Rows are points. The points of each table are mixes of a few directions, plus a little noise. Count the directions of each table, and those that both share. Where both have some left over, give the other angles between the two spaces (their principal angles), to ten degrees, smallest first.

First (5 x 3):
[[-12   3   4]
 [ 70 -20 -25]
 [-68  19  24]
 [ 35 -10 -12]
 [-24   7   9]]
Second (6 x 3):
[[ 17  14  20]
 [-26 -42  14]
 [  1  47 -88]
 [  6  13 -10]
 [  1 -11  23]
 [  1 -20  41]]
Directions: first 1, second 2, shared 0; angles 70

First:
[[-35 -19 -29  -3  37  20]
 [ 32  -2  37 -22  10 -12]
 [-15  27 -12 -28  13   1]
 [ 31  -7 -14  31  41 -25]
 [ 34   2  23   5  -6 -18]
 [-47   0  -6  18 -95  34]]
Second (9 x 6):
[[-13 -14  60 -10  17 -15]
 [ 34 -28  14   8   1  20]
 [  9 -17  29  -1   8   1]
 [-26 -14  20 -20  31 -35]
 [-55  33 -48 -20  12 -44]
 [ 31   6  67  24 -37  48]
 [  3   2  -7   2  -4   3]
 [ 25   8 -65  15 -19  23]
 [ -7  23 -71   2 -10  -2]]
Directions: first 4, second 3, shared 1; angles 40, 60

First, 8 rows:
[[ 44  -9 -81  -1  -9   6  76 -29  61 -20 -46]
 [-32   7  60   1   7  -4 -56  21 -45  15  34]
 [ -9   2  16   0   2  -1 -15   5 -12   4   9]
 [-27   5  50   0   6  -4 -46  17 -37  12  28]
 [-33   7  61   1   6  -4 -56  21 -45  14  34]
 [ 48 -10 -89  -1  -9   6  83 -32  67 -22 -50]
 [  6  -1 -11   0  -1   1  11  -4   9  -3  -7]
 [  2   0  -3   0   0   1   3  -1   2  -1  -2]]
Second:
[[ 32  25   8 -39 -63 -62  45  18 -47  -4  31]
 [-27 -14  -8  35  54  57 -32 -24  33  17 -24]
 [-25 -29  -7  28  47  40 -41  -3  45 -15 -26]
 [ 19  31  -5 -13 -34 -19  46 -15 -35  32  22]
 [ 12  27  33 -34 -22 -25   2  10 -57  17  17]
 [  8 -30 -31  10 -17 -23  15  18  47 -51  -4]
 [-13  31 -15  31  31  61  22 -62 -11  84  -1]
 [  0  -4  44 -34  -3 -27 -43  39 -30 -29   1]
 [  8  -5   0 -10 -17 -22   6  15   1 -20   5]
 [-13 -33 -20  25  25  18 -20   5  54 -32 -20]]
Directions: first 1, second 3, shared 0; angles 30

First (8 x 18):
[[  2 -27 -44   7 -32 -34  37  -1  17  60  13  12  17 -22  -3 -18  26   1]
 [-28  27   5 -10  14  25 -18  25  -5 -42 -27 -15  -3  26  -2  33  -1 -16]
 [-67  22 -38   5  33  22  55  44  30  33 -92   5  29  46 -69  50 -39 -40]
 [ 19   4  28   4  -9  14 -35 -15 -19 -24  52 -15 -15 -24  21 -17  24  25]
 [  5   4  23 -21 -15  -5 -42  20 -33 -51   4 -22 -23  -5  38  11  36  -5]
 [ 11  -4  12  19   2  14   4 -21   0  27  39  -2   2 -26 -17 -23   1  25]
 [ 16 -26  15   3   6 -19  24   0 -11  40 -20   7  -5 -17 -21 -13 -13   1]
 [ 43  -2  -1  -6   2 -16 -24 -54  22 -44  33  31  -2  21  52 -23 -35  10]]
Second:
[[ 15 -37  75 -22  76 -29 -13  -8  12  23 -95   0  48  -5  14 -27 -24  14]
 [-30  17  -7  13  22  -4  41   6   9  23 -23  -2  16  18 -18  14 -11   9]
 [ -2   6 -15   8 -35  17   4  18 -26   0  30  -9 -33 -11 -25  13  13 -12]
 [-33  -3   9  -1  53 -42  14   0  32  17 -41  23 -19 -11  28  13  13  13]
 [ 62 -19 -44   9 -59   9  -2 -46   9   1  75  32  -6   0  -7 -36 -37 -12]
 [-51  31  -8  14  21   1  41  23   1  14 -25 -15   7  18 -19  31   7   9]
 [ 29  -6   4 -11 -52  31 -45  14 -39 -33  41 -22 -19 -15  -6  -5  21 -19]
 [ 10  10 -13 -10 -27  14 -40  -7   2 -45  37  -7   6   7  31  -3  18  -3]]
Directions: first 5, second 5, shared 2; angles 30, 60, 70

First (10 x 24):
[[ 52 -17 -32  -5  13   2  -6   7  37  -8 -34   2  21   2  21  13 -52 -12
  -21 -14 -67  -8   9  38]
 [ 12  -5  -7 -11   3   3  -7   5  11  -3 -12   1   3   2   3   6 -13  -7
   -4  -6 -18  -1   4  16]
 [ -3  15  -4  95   4 -25  59 -29 -28   9  43  -6  13 -13  18 -33   9  42
   -6  25  31  -7 -21 -77]
 [-18   2  13 -26  -6   7 -15   7  -6   0  -1   2 -12   3 -13   5  17  -8
   10  -2  15   5   4   9]
 [ 11  -2  -8  11   4  -3   6  -2   5  -1  -2  -1   6  -1   7  -1 -10   3
   -6   0 -11  -3  -1  -1]
 [ -2   1   1   2   0   0   2  -1  -2   0   2   0   0   0  -1  -1   2   1
    1   1   3   0  -1  -3]
 [-19   1  13 -31  -7   7 -18   7  -4   0  -2   2 -12   4 -14   6  16  -9
   10  -3  14   6   4  12]
 [-14   0  11 -28  -6   7 -17   7  -2   0  -4   2 -10   3 -11   7  12 -10
    8  -4   9   5   4  13]
 [-13   3   8  -4  -3   0  -1   0  -8   2   6   0  -6   0  -6  -2  13   1
    6   2  15   3  -1  -5]
 [ -7   2   5  -4  -2   1  -3   0  -4   1   3   0  -4   0  -4   0   7   0
    4   1   8   1   0  -1]]
Second (9 x 24):
[[  2  -3   2 -63  -6  13 -29  27  24   2 -27  -2  -4   7 -11  19  -8 -32
    1 -32 -30  -2  11  60]
 [  3   5  -5  63   6 -15  35 -22 -17   2  25  -2   9  -7  14 -19   1  29
   -5  22  18  -3 -12 -51]
 [  4   4  -5  41   4 -10  24 -13 -10   2  16  -2   7  -5  10 -13  -1  18
   -4  12   9  -3  -8 -31]
 [  1  -1   1 -26  -3   6 -12  11  10   0 -11  -1  -2   3  -5   8  -3 -13
    1 -13 -12  -1   5  25]
 [  1   3  -3  39   4  -9  20 -15 -12   1  16   0   4  -4   8 -12   2  19
   -3  16  14  -1  -7 -34]
 [ 11   5  -8  -7  -2  -2   8  13  17   7  -8  -7  10  -1   4   1 -13 -11
   -7 -24 -28  -9  -1  25]
 [-12  -7  10 -25  -1   9 -25  -1  -7  -7  -5   7 -14   4 -11   8  12  -4
   10  12  17  10   7   3]
 [  2  -1   0 -30  -3   6 -13  14  13   1 -13  -1  -1   3  -5   9  -4 -16
    0 -17 -16  -2   5  30]
 [-11  -5   8   7   2   2  -8 -13 -17  -7   8   7 -10   0  -4  -2  14  12
    8  25  28   9   1 -25]]
Directions: first 2, second 2, shared 1; angles 40
